Every row gives one point. Each copy is the shape, with its points in the same order, stretched, turned, moved and blurred by noise. Some copies are also mirrored. Which?

Shape (6 x 3)
[[-0.53  0.36 -0.41]
 [ 0.56 -0.03  0.15]
 [ 0.71  0.01 -0.08]
 [ 0.26 -0.29 -0.22]
 [-0.26  0.42  0.27]
 [-0.06 -0.01 -0.88]]
Copy 1 (6 x 3)
[[ 0.33  0.64 -0.06]
 [-0.11 -0.83 -0.23]
 [ 0.07 -0.85 -0.41]
 [-0.19 -0.33 -0.62]
 [ 0.05 -0.03  0.41]
 [ 0.38  0.39 -0.83]]
Copy 1 is: only turned
Copy 2 (6 x 3)
[[-0.71  0.32 -0.46]
 [ 0.33 -0.05  0.43]
 [ 0.35  0.17  0.47]
 [-0.16  0.04  0.49]
 [-0.16 -0.18 -0.44]
 [-0.68  0.69  0.27]]
Copy 2 is: mirrored

Shape (6 x 3)
[[-0.74 -0.26  0.08]
 [ 0.00 -0.19  0.14]
 [-0.62  0.05  0.05]
 [-0.71  0.08  0.85]
 [ 0.39  0.12 -0.06]
 [ 0.44 -0.07  0.66]]
Copy 1 (6 x 3)
[[-0.19 -0.46 -0.10]
 [ 0.14 -0.06 -0.01]
 [-0.23 -0.33 -0.28]
 [ 0.43 -0.76 -0.46]
 [ 0.05  0.40 -0.08]
 [ 0.73  0.01 -0.11]]
Copy 1 is: mirrored
Copy 2 (6 x 3)
[[-0.83 -0.57 -0.04]
 [-0.07 -0.14  0.19]
 [-0.80 -0.29 -0.09]
 [-0.90 -0.16  0.74]
 [ 0.23  0.35 -0.07]
 [ 0.38  0.25  0.83]]
Copy 2 is: only turned

Shape (8 x 4)
[[ 0.31 -0.16  0.08 -0.38]
 [-0.29  0.30  0.29 -0.26]
 [-0.02 -0.35 -0.20  0.18]
 [-0.23 -0.43  0.23  0.74]
 [-0.14 -0.35  0.10 -0.10]
 [ 1.01 -0.57  0.18  0.06]
 [-0.38  0.97 -0.41 -0.38]
 [-0.33 -0.51  0.15 -0.51]]
Copy 1 (8 x 4)
[[-0.01  0.02 -0.36  0.34]
 [ 0.56  0.00  0.14 -0.25]
 [-0.52  0.17  0.10  0.29]
 [-0.63 -0.35  0.66  0.12]
 [-0.30  0.02 -0.05 -0.05]
 [-0.67 -0.49 -0.34  1.08]
 [ 1.14  0.75  0.23  0.00]
 [-0.22  0.21 -0.39 -0.49]]
Copy 1 is: only turned
Copy 2 (8 x 4)
[[-0.11  0.00 -0.42 -0.41]
 [-0.21  0.33  0.10  0.07]
 [ 0.20 -0.30 -0.23 -0.06]
 [ 0.41 -0.46  0.41 -0.14]
 [-0.14 -0.22 -0.12 -0.17]
 [ 0.47 -0.30 -0.58 -1.09]
 [-0.14  0.75 -0.21  0.84]
 [-0.54 -0.32 -0.22 -0.14]]
Copy 2 is: only turned
Copy 3 (8 x 4)
[[-0.26 -0.36 -0.09 -0.33]
 [ 0.48 -0.30  0.18  0.18]
 [ 0.02  0.01 -0.41 -0.09]
 [-0.07  0.30 -0.51  0.79]
 [ 0.08 -0.35 -0.41  0.00]
 [-1.17 -0.08 -0.25 -0.16]
 [ 1.09  0.26  0.62 -0.46]
 [ 0.28 -0.81 -0.54 -0.25]]
Copy 3 is: mirrored
Copy 4 (8 x 4)
[[ 0.27  0.44 -0.19 -0.28]
 [ 0.39  0.26  0.21  0.36]
 [-0.06 -0.25 -0.23 -0.20]
 [ 0.23 -0.62 -0.42  0.22]
 [ 0.37 -0.13 -0.10 -0.21]
 [ 0.15  0.50 -0.97 -0.61]
 [-0.40  0.45  0.57  0.62]
 [ 0.67 -0.07  0.18 -0.41]]
Copy 4 is: only turned

Shape (9 x 6)
[[ 0.36  0.42 -0.07 -0.19 -0.07  0.44]
 [-0.39  0.05  0.00  0.15 -0.17  0.38]
 [ 0.48  0.57 -0.19  0.21 -0.56 -0.17]
 [ 0.31 -0.48  0.15  0.05 -0.53 -0.45]
 [-0.19 -0.63 -0.06  0.61  0.46 -0.07]
 [ 0.01  0.26  0.12  0.72  0.42 -0.09]
 [-0.38  0.27 -0.68  0.92  0.71  0.48]
 [ 0.13 -0.60  0.15 -0.40  0.64  0.44]
 [-0.82 -0.26 -0.44  0.05  0.59 -0.31]]
Copy 1 (9 x 6)
[[ 0.58 -0.32  0.21 -0.08 -0.09 -0.12]
 [ 0.10  0.38 -0.23  0.34  0.15  0.27]
 [ 0.56  0.06  0.78 -0.08 -0.45 -0.07]
 [-0.39  0.23  0.83 -0.20  0.15  0.37]
 [-0.48  0.57 -0.11  0.45  0.49 -0.38]
 [ 0.25  0.66  0.12  0.34  0.28 -0.51]
 [ 0.25  0.64 -0.60  0.76 -0.20 -0.91]
 [-0.43 -0.13 -0.32 -0.12  0.70 -0.38]
 [-0.53  1.06 -0.81 -0.09  0.34 -0.41]]
Copy 1 is: only turned
Copy 2 (9 x 6)
[[-0.15  0.22  0.02  0.30  0.06  0.24]
 [-0.27  0.45  0.13  0.18 -0.34 -0.22]
 [ 0.42  0.58  0.14  0.01  0.41  0.14]
 [ 0.46 -0.26  0.40 -0.44 -0.28  0.08]
 [ 0.17 -0.48 -0.08  0.01 -0.36 -0.85]
 [-0.01 -0.02  0.09  0.16  0.43 -0.72]
 [-0.18  0.49 -0.59  0.89 -0.12 -1.09]
 [-0.34 -0.86 -0.14  0.18 -0.57  0.01]
 [-0.31 -0.11 -0.75 -0.32 -0.45 -0.65]]
Copy 2 is: only turned
Copy 3 (9 x 6)
[[ 0.59  0.47 -0.09  0.38 -0.02  0.23]
 [ 0.10  0.44  0.27 -0.23  0.21  0.09]
 [ 0.33  0.45  0.02  0.24 -0.86  0.12]
 [-0.23 -0.29 -0.50 -0.02 -0.35  0.32]
 [-0.43 -0.27 -0.05  0.30  0.49 -0.24]
 [-0.10 -0.08  0.62  0.46  0.05 -0.33]
 [-0.20  0.74  0.43  0.35  0.45 -0.92]
 [ 0.56 -0.30 -0.35  0.23  0.86  0.15]
 [-0.13 -0.05  0.13 -0.54  0.58 -0.89]]
Copy 3 is: only turned
Copy 4 (9 x 6)
[[ 0.20  0.28  0.30 -0.32 -0.33  0.16]
 [-0.27 -0.12 -0.03  0.16 -0.38 -0.09]
 [ 0.27  0.95 -0.21 -0.04 -0.10 -0.15]
 [ 0.15  0.44  0.34  0.54  0.51 -0.58]
 [-0.26 -0.50  0.00 -0.02  0.58 -0.27]
 [-0.23  0.09 -0.37 -0.18  0.38  0.34]
 [-0.34 -0.47 -0.75 -0.84 -0.23  0.08]
 [-0.11 -0.71  1.08 -0.21  0.23  0.00]
 [-1.16 -0.30  0.15 -0.41  0.01 -0.42]]
Copy 4 is: only turned

Shape (13 x 8)
[[-0.22 -0.44  0.08  0.52 -0.20  0.50 -0.15  0.36]
 [ 0.11  0.06  0.37 -0.22 -0.27  0.30  0.51 -0.50]
 [ 0.07 -0.43 -0.35 -0.41 -0.71  0.12 -0.23  0.33]
 [-0.57  0.35 -0.13  0.02 -0.02 -0.29  0.68 -0.46]
 [-0.16  0.38 -0.20  0.60  0.36  0.14  0.55 -0.44]
 [-0.13 -0.59 -0.11 -0.22 -0.66  0.73 -0.09  0.29]
 [ 0.18 -0.45  0.57 -0.27  0.64 -0.43 -0.47  0.23]
 [-0.37 -0.19  0.25  0.33 -0.10 -0.58  0.09  0.36]
 [-0.85  0.07  0.26  0.08 -0.38 -0.22 -0.70  0.47]
 [ 0.07  0.39  0.75 -0.33  0.50 -0.07  0.58  0.45]
 [-0.53  0.35  0.34  0.80 -0.09  0.38 -0.37  0.47]
 [-0.40  0.00  0.16  0.18  0.59  0.76  0.17  0.03]
 [ 0.41  0.47  0.56 -0.03 -0.23  0.54 -0.50  0.01]]
Copy 1 (13 x 8)
[[-0.33 -0.13  0.22 -0.10  0.48  0.55  0.22  0.55]
 [ 0.48  0.13  0.53  0.31 -0.01  0.47  0.36 -0.53]
 [ 0.10 -0.61 -0.15 -0.65 -0.19  0.06 -0.04 -0.08]
 [ 0.10  0.08  0.66  0.21  0.02 -0.19  0.96 -0.86]
 [ 0.13  0.44  0.36  0.39  0.89 -0.12  0.76 -0.24]
 [ 0.06 -0.58  0.13 -0.43  0.20  0.82  0.19  0.06]
 [-0.54  0.56 -0.60 -0.09 -0.75  0.16  0.06  0.22]
 [-0.49  0.14  0.46 -0.10 -0.47 -0.24  0.44  0.24]
 [-1.12 -0.35  0.33 -0.32 -0.35  0.26  0.03 -0.38]
 [-0.11  1.12  0.49 -0.35 -0.32  0.63  0.46 -0.27]
 [-0.93  0.19  0.53 -0.03  0.69  0.49 -0.01  0.15]
 [-0.34  0.42  0.12  0.03  0.72  1.03  0.72 -0.16]
 [-0.15  0.35  0.03  0.02  0.39  0.58 -0.69 -0.34]]
Copy 1 is: mirrored
Copy 2 (13 x 8)
[[ 0.01  0.07 -0.28  0.57 -0.48  0.33  0.05  0.22]
 [ 0.05  0.45  0.28  0.38  0.41  0.96 -0.26  0.18]
 [ 0.07  0.61 -0.14 -0.05 -0.70  0.58 -0.31  0.14]
 [-0.43  0.10 -0.03  0.12  0.73  0.13 -0.50 -0.39]
 [ 0.13 -0.25 -0.17  0.47  0.70 -0.22 -0.60 -0.10]
 [ 0.02  0.72 -0.34  0.42 -0.53  0.91 -0.03  0.32]
 [ 0.37 -0.60  0.27 -0.56 -0.55  0.37  0.04  0.35]
 [-0.24 -0.24  0.18 -0.04 -0.32 -0.07  0.06 -0.20]
 [-0.76 -0.06 -0.01 -0.18 -0.76  0.43 -0.21  0.22]
 [ 0.11  0.12  0.35 -0.19  0.44  0.38  0.51  0.72]
 [-0.44 -0.11 -0.13  0.55 -0.36  0.06 -0.11  0.66]
 [ 0.09 -0.12 -0.56  0.22  0.47  0.48 -0.13  0.63]
 [ 0.13  0.19  0.44  0.35 -0.43  0.67 -0.53  1.04]]
Copy 2 is: only turned

Shape (15 x 9)
[[ 0.70  0.16  0.43  0.40  0.34 -0.06 -0.09 -0.05 -0.40]
 [-0.37 -0.02 -0.59 -0.32 -0.71  0.32  0.46 -0.52 -0.13]
 [-0.01 -0.21 -0.36  0.42 -0.42 -0.31  0.02 -0.69  0.61]
 [ 0.38  0.65 -0.20 -0.22  0.23  0.29 -0.55  0.19  0.11]
 [-0.20 -0.26  0.40  0.20 -0.71  0.79 -0.34  0.21 -0.28]
 [ 0.69  0.12  0.13  0.49  0.31 -0.25 -0.27 -0.07  0.33]
 [ 0.40  0.08  0.21 -0.63 -0.33 -0.17  0.65  0.07 -0.18]
 [-0.33  0.21 -0.56 -0.58 -0.85  0.44 -0.46  0.36  0.51]
 [ 0.10  0.27  0.41 -0.07 -0.29  0.55 -0.65  0.13  0.56]
 [ 0.38 -0.06 -0.26 -0.42  0.38  0.51  0.29  0.26  0.57]
 [-0.04 -0.26  0.32 -0.39 -0.06 -0.04 -0.43 -0.62  0.22]
 [ 0.63 -0.08  0.00 -0.17 -0.29 -0.35 -0.64  0.32 -0.57]
 [-0.08 -0.33  0.10  0.63  0.37 -0.40  0.35  0.35  0.06]
 [-0.58  0.03  0.09 -0.08 -0.32  0.20  0.43 -0.75 -0.44]
 [-0.44 -0.02  0.32  0.54 -0.13  0.53  0.18 -0.23  0.02]]
Copy 1 (15 x 9)
[[-0.31  0.38  0.12  0.87  0.63 -0.30  0.30 -0.26  0.21]
 [-0.18 -0.07 -0.54 -0.32 -0.72  0.44 -0.44  0.52 -0.35]
 [ 0.37 -0.87 -0.26  0.14 -0.04  0.01 -0.67  0.13 -0.21]
 [-0.01  0.16  0.36 -0.73  0.57 -0.16  0.26  0.30  0.67]
 [-0.05 -0.06 -0.45  0.49  0.06  0.97  0.65  0.52  0.54]
 [ 0.02 -0.28  0.27  0.44  0.74 -0.44  0.05 -0.21  0.22]
 [-0.54  0.54 -0.28  0.14 -0.43 -0.72  0.21 -0.38 -0.14]
 [ 0.71 -0.28 -0.40 -1.11 -0.12  0.47  0.20  0.85  0.72]
 [-0.01 -0.39 -0.14 -0.29  0.37  0.47  0.50  0.37  1.12]
 [-0.18  0.00  0.28 -0.68 -0.11 -0.29  0.68  0.48 -0.03]
 [-0.08 -0.15 -0.11 -0.15 -0.21  0.59  0.02 -0.68  0.40]
 [ 0.55  0.77  0.11  0.52  0.38  0.00  0.41 -0.24  0.60]
 [ 0.07 -0.19 -0.29  0.61  0.40 -0.25  0.63 -0.30 -0.79]
 [-0.61 -0.03 -0.69  0.13 -0.52  0.66 -0.37 -0.14 -0.46]
 [-0.41 -0.40 -0.52  0.37  0.20  0.69  0.24  0.27 -0.10]]
Copy 1 is: mirrored
Copy 2 (15 x 9)
[[ 0.14 -0.20 -0.28  0.03 -0.50 -0.46  0.51 -0.01  0.41]
 [ 0.22  0.39  0.54 -0.12 -0.36  0.71 -0.12 -0.67 -0.43]
 [-0.41  0.03  0.40 -0.92 -0.05  0.18  0.00 -0.27  0.17]
 [ 0.63 -0.23  0.26 -0.17 -0.27 -0.54 -0.33  0.08  0.40]
 [-0.09  0.70  0.24  0.45 -0.76 -0.06 -0.22  0.26 -0.47]
 [-0.06 -0.39  0.04 -0.57 -0.20 -0.62  0.31  0.12  0.51]
 [ 0.83  0.12 -0.10 -0.10  0.10 -0.26  0.82 -0.26 -0.48]
 [ 0.54  0.29  0.63 -0.43 -0.02 -0.32 -0.68 -0.12 -0.51]
 [ 0.29  0.47  0.40 -0.13 -0.18 -0.52 -0.26  0.79  0.14]
 [ 0.49 -0.38  0.74 -0.06 -0.11 -0.02  0.12  0.46 -0.29]
 [ 0.29  0.32 -0.25 -0.45 -0.04  0.12  0.01  0.89 -0.05]
 [ 0.53 -0.32 -0.72 -0.52 -0.42 -0.84  0.24 -0.34 -0.26]
 [-0.46 -0.58 -0.01 -0.01  0.28 -0.34  0.25 -0.08  0.02]
 [ 0.08  0.59  0.09  0.33 -0.17  0.80 -0.02 -0.15  0.01]
 [-0.42  0.45  0.51  0.47 -0.28  0.38 -0.19  0.23  0.15]]
Copy 2 is: mirrored
Copy 3 (15 x 9)
[[-0.46  0.43  0.05  0.15 -0.39  0.96  0.26 -0.21  0.25]
 [ 0.18 -0.72 -0.45 -0.12  0.44 -0.30 -0.60  0.46  0.15]
 [ 0.25 -0.13 -0.21  0.58  0.23 -0.10  0.27  0.16  1.00]
 [-0.28  0.90 -0.66 -0.20  0.53  0.39  0.18 -0.19  0.34]
 [ 0.21  0.47  0.41  0.35  0.49  0.41 -0.24  0.61 -0.44]
 [-0.26  0.60 -0.09  0.34 -0.02  0.67  0.72 -0.37  0.76]
 [-0.39 -0.32  0.22 -0.85 -0.44 -0.08  0.05  0.51  0.22]
 [ 0.54  0.53 -0.35 -0.41  1.20 -0.52 -0.15  0.59  0.32]
 [-0.23  1.07 -0.15  0.22  0.60  0.06  0.49  0.56  0.31]
 [-0.36 -0.09 -0.53 -0.34  0.30  0.19  0.91 -0.24 -0.06]
 [-0.01  0.68 -0.54  0.08 -0.57  0.06  0.35  0.74  0.12]
 [ 0.37  0.87  0.02 -0.51 -0.25  0.76 -0.22  0.25  0.32]
 [ 0.25 -0.05  0.80  0.50 -0.43  0.24  0.48 -0.86  0.02]
 [-0.15 -0.44 -0.20  0.31 -0.33 -0.21 -0.62  0.39 -0.17]
 [-0.23  0.00  0.24  0.89  0.18  0.08 -0.02 -0.06 -0.20]]
Copy 3 is: mirrored

Shape (14 x 9)
[[-0.08 -0.67 -0.23 -0.41 -0.52 -0.30 -0.15  0.18  0.16]
 [ 0.10 -0.48 -0.01  0.41 -0.03  0.20 -0.14  0.14 -0.17]
 [-0.02 -0.52 -0.14 -0.14 -0.42 -0.45 -0.29  0.34  0.03]
 [ 0.52 -0.21 -0.46 -0.24  0.66 -0.42  0.71  0.99 -0.06]
 [-0.24 -0.66  0.24  0.32 -0.09 -0.61 -0.30  0.50 -0.05]
 [-0.22  0.50 -0.19  0.56  0.08 -0.06 -0.23 -0.54 -0.01]
 [-0.67  1.02 -0.21 -0.17  0.06  0.40 -0.05 -0.38  0.00]
 [ 0.21 -0.78 -0.18 -0.01 -0.20 -0.09 -0.18  0.19 -0.07]
 [-0.42 -0.49  0.35  0.06  0.22 -0.23  0.41  0.30 -0.23]
 [-0.41  0.39 -0.15  0.47  0.27  0.83  0.14 -0.68 -0.21]
 [-0.01 -0.39  0.02 -0.28  0.57 -0.04 -0.44  0.21  0.13]
 [-0.37  1.08  0.22  0.20  0.19  0.61 -0.14 -0.03 -0.80]
 [ 0.04 -0.51 -0.05  0.13 -0.36  0.12 -0.17  0.56  0.82]
 [ 0.19  0.85  0.42  0.03  0.06  0.48  0.13 -0.73  0.07]]
Copy 1 (14 x 9)
[[ 0.43  0.22 -0.60 -0.57  0.43 -0.43  0.32  0.12 -0.49]
 [ 0.35 -0.35  0.04  0.22  0.22 -0.23  0.40 -0.51 -0.24]
 [ 0.49  0.02 -0.36 -0.30  0.22 -0.61  0.26  0.21 -0.35]
 [-0.54  0.16 -0.42  0.14 -0.37 -0.94  0.54 -0.47  0.48]
 [ 0.64 -0.32  0.07 -0.16 -0.26 -0.88  0.07 -0.21 -0.14]
 [ 0.14 -0.32  0.41  0.23  0.20  0.56 -0.40  0.49 -0.14]
 [ 0.30  0.34 -0.25  0.44  0.21  1.21 -0.45  0.39  0.08]
 [ 0.24 -0.16 -0.37 -0.20  0.37 -0.62  0.40 -0.31 -0.54]
 [ 0.42  0.14  0.09 -0.01 -0.14 -0.76 -0.09 -0.89  0.19]
 [ 0.12  0.01  0.27  0.52  0.40  0.94 -0.13 -0.51 -0.22]
 [ 0.09 -0.45 -0.59 -0.11 -0.08 -0.32 -0.18 -0.26 -0.28]
 [ 0.56  0.08 -0.04  1.11  0.26  0.59 -0.37 -0.19  0.39]
 [ 0.57 -0.42 -0.10 -0.40 -0.02  0.02  1.11 -0.03 -0.13]
 [ 0.29 -0.51  0.27  0.30  0.75  0.68 -0.32 -0.01  0.51]]
Copy 1 is: mirrored
Copy 2 (14 x 9)
[[ 0.46  0.64 -0.15 -0.16 -0.05  0.11  0.48 -0.36  0.52]
 [ 0.05 -0.62  0.29 -0.32 -0.24  0.22  0.19 -0.38  0.02]
 [ 0.41  0.29 -0.12 -0.34 -0.17 -0.15  0.40 -0.30  0.15]
 [-0.14  0.08  0.56  1.02 -0.13 -0.70  0.12 -1.02 -0.32]
 [ 0.24 -0.04 -0.41 -0.56 -0.55 -0.50  0.07 -0.33 -0.23]
 [-0.32 -0.50 -0.36 -0.28  0.63 -0.07  0.02  0.58 -0.24]
 [-0.42  0.23 -0.22  0.40  0.55  0.35  0.19  1.11 -0.53]
 [ 0.33 -0.17  0.09 -0.29 -0.12  0.13  0.39 -0.83  0.23]
 [-0.66  0.22 -0.17 -0.07 -0.77 -0.13 -0.03 -0.45 -0.14]
 [-0.71 -0.73 -0.05 -0.04  0.35  0.83  0.25  0.41 -0.13]
 [ 0.11  0.03 -0.33  0.38  0.33  0.08 -0.11 -0.60 -0.55]
 [-0.97 -0.25  0.66 -0.13  0.04  0.35 -0.14  1.08 -1.34]
 [ 1.04 -0.10 -0.15 -0.01 -0.30 -0.05  0.16 -0.08  0.75]
 [-0.43 -0.03  0.20 -0.20  0.91  0.51 -0.77  0.57 -0.03]]
Copy 2 is: mirrored
Copy 3 (14 x 9)
[[-0.48 -0.25 -0.57 -0.22  0.24  0.34 -0.31  0.34  0.27]
 [-0.09 -0.32 -0.58 -0.11  0.04 -0.18  0.13  0.30 -0.24]
 [-0.52 -0.24 -0.43 -0.30  0.03  0.16 -0.23  0.46  0.11]
 [ 0.08 -0.30 -0.26 -0.69 -0.39  0.15 -0.26 -0.75  0.57]
 [-0.55 -0.04 -0.39 -0.59 -0.03 -0.27  0.08  0.57 -0.18]
 [-0.23  0.10  0.10  0.29 -0.06  0.41  0.18  0.14 -0.73]
 [ 0.25  0.38  0.89  0.38  0.25  0.43 -0.27 -0.06 -0.06]
 [-0.36 -0.45 -0.81 -0.20  0.05  0.02 -0.15  0.21 -0.09]
 [-0.12  0.03 -0.19 -0.63  0.50 -0.28  0.20  0.08 -0.11]
 [ 0.40  0.00  0.08  0.48  0.36  0.10  0.12 -0.09 -0.67]
 [-0.31 -0.03 -0.17  0.06 -0.11 -0.22 -0.44 -0.13  0.08]
 [ 0.53 -0.15  1.08  0.16  0.16 -0.13  0.03  0.16 -0.22]
 [-0.15  0.12 -0.77  0.23 -0.27  0.07  0.03  0.15  0.57]
 [-0.11 -0.27  0.17  0.89  0.22  0.14  0.49 -0.47 -0.02]]
Copy 3 is: only turned
Copy 4 (14 x 9)
[[-0.56 -0.57  0.41  0.52 -0.30 -0.05 -0.09 -0.74  0.21]
 [ 0.25 -0.02  0.14  0.18  0.25  0.56 -0.03 -0.89 -0.16]
 [-0.42 -0.19  0.38  0.44 -0.22 -0.06 -0.42 -0.85  0.15]
 [ 0.40  0.00 -1.07  0.70 -0.57 -0.35  0.13 -0.74 -0.46]
 [-0.24 -0.01  0.25  0.44  0.10  0.14 -0.89 -1.06  0.44]
 [ 0.45  0.54  0.46 -0.68  0.20  0.23 -0.18  0.27 -0.17]
 [ 0.43 -0.16  0.59 -0.48  0.16 -0.10  0.06  1.25 -0.76]
 [-0.14 -0.30  0.15  0.44 -0.20  0.30  0.07 -1.10  0.04]
 [ 0.30 -0.24  0.14  0.70  0.39  0.02 -0.07 -0.50  0.40]
 [ 0.81  0.02  0.47 -0.59  0.77  0.49  0.61  0.46 -0.44]
 [ 0.33 -0.69 -0.13  0.03 -0.41  0.61 -0.32 -0.57 -0.24]
 [ 1.02  0.15  0.51  0.26  0.42  0.38 -0.16  0.82 -1.22]
 [-0.71 -0.20 -0.44  0.00 -0.21  0.22 -0.38 -0.77 -0.09]
 [ 0.29  0.41  0.24 -0.01 -0.24  0.61  0.37  0.74 -0.41]]
Copy 4 is: only turned
